Each row is a point. Each copy is the shape, with its points in the same order, turned, moved and blurred by noise. Some copies are also mirrored. Which?

Shape (6 x 3)
-0.33 +0.25 +0.23
-0.44 +0.28 -0.01
+0.22 +0.01 +0.67
+0.19 -0.29 -0.19
+0.71 +0.60 -0.47
+0.19 -0.69 -0.20
Copy 1 (6 x 3)
-0.05 +0.11 +0.37
+0.03 +0.33 +0.45
-0.18 -0.52 -0.01
+0.51 +0.06 -0.26
-0.23 +0.63 -0.77
+0.85 -0.12 -0.26
Copy 1 is: mirrored
Copy 2 (6 x 3)
-0.39 -0.05 -0.39
-0.45 -0.29 -0.35
-0.19 +0.59 -0.19
+0.01 -0.07 +0.39
+0.89 -0.38 -0.27
-0.04 -0.04 +0.70
Copy 2 is: only turned
Copy 3 (6 x 3)
+0.38 +0.13 -0.11
+0.34 +0.38 -0.16
+0.27 -0.58 +0.17
-0.31 +0.12 +0.34
-0.82 -0.07 -0.63
-0.39 +0.17 +0.73
Copy 3 is: only turned
Copy 4 (6 x 3)
+0.27 +0.37 -0.20
+0.07 +0.45 -0.39
+0.50 +0.07 +0.31
-0.27 -0.19 +0.16
-0.81 +0.63 +0.58
-0.32 -0.66 +0.12
Copy 4 is: mirrored

Shape (8 x 4)
+0.05 -0.15 -0.32 +0.10
+0.42 -0.62 +0.10 -0.21
+0.22 -0.53 -0.14 +0.27
-0.81 -0.30 +0.55 -0.17
+0.27 +0.88 -0.16 +0.08
-0.53 +0.64 -0.65 -0.42
-0.47 +0.10 -0.02 +0.29
-0.23 -0.10 +0.07 -0.12
Copy 1 (8 x 4)
+0.12 -0.09 +0.17 -0.07
-0.28 -0.16 +0.64 -0.57
+0.04 -0.17 +0.57 +0.08
-0.53 +0.97 +0.18 +0.16
-0.26 -0.55 -0.78 +0.27
+0.29 +0.35 -0.92 -0.18
-0.17 +0.33 -0.15 +0.36
-0.21 +0.24 +0.08 +0.03
Copy 1 is: mirrored
Copy 2 (8 x 4)
+0.14 -0.47 +0.00 +0.45
-0.15 -0.65 -0.63 +0.05
-0.08 -0.52 -0.43 +0.58
-0.87 -0.32 +0.42 +0.03
+0.67 +0.35 +0.10 +0.13
+0.55 -0.29 +0.87 -0.11
-0.16 -0.10 +0.41 +0.53
-0.23 -0.30 +0.18 +0.10
Copy 2 is: mirrored

Shape (11 x 8)
-0.18 -0.44 -0.62 +0.38 +0.02 -0.14 -0.34 -0.15
-0.28 +0.77 -0.20 +0.19 +0.43 +0.21 -0.31 -0.20
-1.10 -0.66 -0.28 +0.63 +0.10 +0.21 -0.01 +0.21
-0.56 +0.04 -0.19 -0.41 +0.74 +0.27 -0.04 -0.37
+0.64 +0.12 -0.01 -0.11 -0.21 -0.48 +0.03 +0.97
+0.53 -0.11 +0.32 -0.13 -0.25 -0.27 +0.56 +0.18
-0.16 +0.21 -0.26 -0.10 +0.07 +0.44 -0.45 -0.07
+0.37 +0.44 -0.46 -0.13 -0.39 +0.22 +0.10 +0.63
+0.12 -0.69 +0.24 +0.08 +0.03 -0.51 +1.02 -0.34
+0.29 +0.19 +0.50 -0.37 -0.33 -0.14 +0.10 +0.17
+0.09 -0.04 +0.07 -0.40 -0.38 -0.79 +0.63 -0.11
Copy 1 (11 x 8)
-0.12 +0.48 -0.10 +0.24 +0.12 +0.14 -0.63 +0.25
-0.74 -0.02 +0.19 +0.36 +0.01 -0.13 +0.13 -0.28
-0.60 +0.61 -0.69 +0.12 +0.53 +0.91 -0.53 -0.07
-0.53 -0.67 -0.06 +0.50 +0.20 +0.53 -0.27 -0.03
+0.68 +0.12 -0.09 -0.87 +0.23 -0.35 +0.32 +0.31
+0.41 -0.09 -0.44 -0.48 -0.49 +0.05 +0.21 +0.40
-0.66 -0.22 +0.09 -0.10 +0.10 -0.06 -0.40 +0.03
-0.31 +0.08 +0.06 -0.67 +0.21 -0.41 +0.29 +0.63
+0.59 +0.01 -0.90 +0.23 -0.69 +0.74 +0.06 +0.63
+0.13 -0.35 -0.05 -0.72 -0.53 +0.15 +0.12 +0.07
+0.55 +0.03 +0.01 -0.26 -0.56 +0.60 +0.31 +0.54
Copy 1 is: only turned
Copy 2 (11 x 8)
+0.37 -0.13 +0.48 +0.05 -0.29 +0.01 -0.59 -0.06
+0.32 +0.36 -0.36 +0.40 +0.34 -0.45 -0.47 +0.43
+0.81 +0.22 +1.06 +0.00 -0.15 -0.06 +0.14 +0.41
+0.02 -0.24 +0.21 +0.53 +0.49 -0.63 +0.05 +0.31
-0.79 +0.46 -0.25 -0.32 -0.35 +0.74 -0.29 +0.33
-0.35 -0.02 -0.48 -0.17 -0.26 +0.61 +0.36 -0.08
+0.01 +0.35 +0.00 +0.14 -0.02 -0.62 -0.33 +0.03
-0.53 +0.78 -0.26 +0.29 -0.54 +0.15 -0.22 +0.08
+0.20 -0.72 -0.08 +0.06 -0.13 +0.84 +0.69 -0.13
-0.42 +0.31 -0.50 -0.32 +0.14 +0.21 +0.23 -0.17
-0.27 -0.07 -0.21 +0.18 +0.28 +0.91 +0.24 -0.42
Copy 2 is: mirrored
Copy 3 (11 x 8)
-0.08 -0.30 -0.54 -0.43 +0.13 -0.22 -0.04 +0.45
-0.61 +0.25 -0.56 +0.35 +0.32 -0.43 -0.28 -0.04
+0.04 +0.14 -0.59 -0.53 +0.56 -0.15 +0.81 +0.92
-0.48 -0.39 -0.27 +0.40 +0.73 +0.07 -0.12 +0.53
+0.59 +0.18 +0.33 +0.09 -0.73 +0.16 -0.60 +0.03
+0.17 -0.23 +0.78 -0.15 -0.25 +0.18 +0.06 -0.19
-0.01 -0.19 -0.52 +0.44 +0.32 -0.38 -0.05 +0.04
+0.28 -0.03 -0.34 +0.30 -0.49 +0.22 -0.06 -0.39
-0.32 -0.30 +0.84 -0.69 +0.30 +0.49 +0.24 +0.35
+0.24 -0.07 +0.60 +0.26 +0.01 -0.14 -0.14 -0.22
+0.03 -0.17 +0.59 -0.50 +0.32 +0.61 -0.33 -0.27
Copy 3 is: mirrored
